Every row gives one point. A path goes straight from each point to the next, and from the last back to the first. The post is the endless flat space through its rows: a point in 2 columns, a line in 3, a plane in 4, and so on, so that a path can go around it. Count how often the path circles the post. Going back the other way cancels.
(in the rows, 128 means zero)

Post (2 x 3):
[[158 114 117]
 [119 161 139]]
Path (16 x 3):
[[124 199 186]
 [161 107 133]
 [131  88 107]
 [176  88  72]
 [178 149 112]
 [150 131 137]
 [116 112 155]
 [116 140 153]
 [136  71 112]
 [120 161 105]
 [121 200 143]
 [172 121 137]
 [121  93 142]
 [118  97 100]
 [130 127  99]
 [147 178 119]]
Times around: 3

Post (8 x 9):
[[139 142 184 167 105 114 133  78 141]
 [121 157 169 136 148 134 143 142 127]
 [133 161  93 113 114 161 103 125 115]
 [112 147 149 107 140 138 159 115 115]
 [133  90  97 140 112 139 139 143 145]
 [135 134  81  92 154 143 137 129  59]
 [127 125 132 125  76 112 137  97  86]
 [140  88 129 165 124 186 152 162 155]]
Path (16 x 9):
[[107 100 130 136 174 206 157 180 162]
 [ 84 131 113 127 121 146 130 105 108]
 [129 129 166 164  91 114 155  59 129]
 [ 97 156 140 170 115 130 139 139 136]
 [ 78 148 132 139 124 210 126 128 184]
 [107 202  66 106 150 117 119 108 121]
 [153 152  70 121  87 187 145 127 112]
 [164  98 178 117 125  97 192  75 115]
 [131 131 170 113 130 113 135 143 142]
 [130 102 155 166 114 120 129 138 149]
 [134  88 113 132  81 157 103 120 154]
 [127 107 113 109 116 185 142 181 141]
 [165 109 139 134  68  92 155  71  51]
 [160 205 100 117 101 126 106 115 100]
 [131 169 123  80 157 188 150 161 111]
 [154  80 124 141 177 159 136 137 144]]
Times around: 1

Post (13 x 14):
[[ 74 164 115 103 135 128 164  75 176 160 118 116 180 137]
 [ 78 104 148 118  97 188 141 119 131 125  88 126 132 107]
 [100  55 110 107 167 117 142 155 131 129 143 108 128 186]
 [133 121 133 126 144 173 153 161 155 139 133 144 128 161]
 [102 120  79 100 140  95 124 105 120  87 144 165 121 100]
 [146 164 168 105 114 130 146  76 128 110  76 169 120 131]
 [128 117  99 127 131 106  87 103 170 144  94 130 131 174]
 [187 109 109  96 161  99  91 106 124 103 130 125  93 101]
 [110 106 137 156 105 183 152 147 158 122 142  98 151 137]
 [159 139 180 112 134 140 109 155 118 119 150 141 127 145]
 [121 140 155 156 127 148 147 145 188 137  73 138 158  87]
 [106  91 130 103  68 127 143 120 151 141  84 129 118 148]
 [138 161 114 120 158 123 126 137  64 118 160 153  93 142]]
Path (18 x 14):
[[ 74  84 119 115 129  85 137 171 158 105 108 174  88 137]
 [149  77 132  71 149 120 141 126 207 142 125 145 121 104]
 [140 127 125 115 128 129 187 102 124 201 108 119  97 148]
 [120 124 123 135 114 156 155 110 141 128  89 174 156 141]
 [130  64  69 139 138 113 116 158 185 111  80 114 159 130]
 [175 169 119  92 155 139  68 104 121 127 108 131  92 150]
 [ 61  66 142 103 147 105 174 169 175 131 104 148 107 163]
 [103  85 167 120 168 114 152 161 163 159 114 151 119 133]
 [144  94  64 139 131  88 140 125 125 136 127 181  99 176]
 [ 82 135  77 197  77 188 105 123 201 136  80  96 213 127]
 [100 163 178 111 108 125 160 159 136 162  99 167 178 168]
 [155 107 154  72 114  90 141 118 144  93 113 175 124 177]
 [129  77 110 120 156  92 157 127 147  55 114 176  96 172]
 [130 119 182 109 158  59 178 131 135 117 118 158 108 114]
 [124 192 140 107 111 175 101  95 124 165 106 170 125 120]
 [139 113 138 147 133 160 124  96 116  93 138 126 166 133]
 [145 118  93  82 176 141 157 127 135 131  88 149 112 169]
 [106 123 119 132 128 167 131 118 150 158  88  79 127 121]]
Times around: 3

Post (17 x 18):
[[114 163 111 127 142  58 134 155 167  90 143  93 156 123 124 139  77 144]
 [ 89 134 156 105 102 114 164 124 156 149 114 136 152 131 163 137 125 126]
 [128 116 202 155 127 128 111 122 135 122 186 153 118 137  64 181 150 135]
 [184  85 108 199 141  90 135 202 106  82 124  97 106 139 182 134  96 128]
 [ 78 124 125 118 116 152 121 123 138  93 143 131 141 106 139 200 117 165]
 [113 149 102 100 123 161 109 112 118 122 135 129 129 125 147 102 147 119]
 [ 73 152 142  94 145  63 143 145 130  91 176 160 126 170 204 123 173 104]
 [149 142 148 131 121 132 140 124 124 141 125 104 105 131 161 141  97 161]
 [119 109 126 168 162 131 106 125 104 148 101 135 113 121 133 141 112 132]
 [141 143 158 157 107 152 113 133 156 118 105  68 123  77 158 126 146 109]
 [144 129 113 150 177 114 130  83 151 113 127 145 125 130 134 122 130  99]
 [141 104 146 122 133 154 138 110 118 122  93  87  89 125 128 100 112  98]
 [126  77 122 176 129 121 107  95 113 140 100 109  97 147 137 124 133 131]
 [109 150 102 106 122  92 155 140 118 120 117 152  84 136 163 120 135 102]
 [103 115 121 177 145 117 120 105 173  91  81 192 106 126 120 118 105 142]
 [116 109 138 115 152 169 123 135 147 141 138 131  95 144 123 121 168  96]
 [149 155 129 134 141 159 125 111 135 113 110 125 120 150 103 156 124 132]]
Path (24 x 18):
[[132 128 156 131 105 144 124 168  79 128  94 153 139 133 122 103  96  76]
 [ 86 142 103  98 150 110 166 129 175  88 146 142 101 103 179  89 123  92]
 [127 111 125 111  82 127 159 164 116  62 144 117 108 187 142 114 142 137]
 [150 123 161 131 168 195 103  96 189  85  98 165 172 123  97 138 131 140]
 [137 105 163 131 110 203 118 137 167  95 146 111 153 116 120 166 126 139]
 [137 130 174 186 174  99 134 110 148  64 172 162 106 128 142 158 144  91]
 [ 86 128 146  80  92  96 198 184 215  81 157 122 163 145 181  90  93 127]
 [105 137 103 142 208  90 165 160 113 101 131 159 108 135 151 157 105 110]
 [207  98 174 190 189  97 150 138 133  79 100 119  46 111  93 162  98 109]
 [ 86 123 137 110 159  90 114  77 145 149 106 180 152 156 180  85 142  81]
 [127 122 131 129 160 173 130 120 159 148 113 113 109 125 170  99 126  85]
 [135 111 160 220 116 121 117 169 124 149 154 133  69 152  88 204 172 147]
 [176 137 171 125  69 161 158 143 136 130 130  76  71  70 130 145 130 132]
 [102  75 134 145 150  87  94  67 143 105 127 139  72  82 159  72 139  95]
 [112 101 108 119 139 110 116  94 138 201 129  97 114 122 186  52 136 102]
 [125 145 100 191 121  93  98  55  92 181 158 165 158 122 176 146 151 123]
 [ 74  81 117 104 116  87 180 129 112  80 184 143 118 137 123  96 107  85]
 [102 167  91 133 157 137  84  91  83 116 125 133 110 115 164 143 157 158]
 [134 146 161 137 166  68 147 169 142  88 135 148 123  80 164 190  93 123]
 [138 120 127 151 132  98 126 108 143 123 135 106 101 140 111 204 111 121]
 [ 76  89 108 186 129 112  83 120  97 191 125 140 145 144 172 120 141 160]
 [ 93 132  94 148 114  66 148  93 191  89  74 124  76 143 165  67 101 152]
 [132 131 136 132 148 101 142 107 158 123 106 107  77 167 134 108 140 146]
 [123  77 122 114 139 117 118 174 126 153  83 120  77 165 139  97 131 109]]
Times around: 5
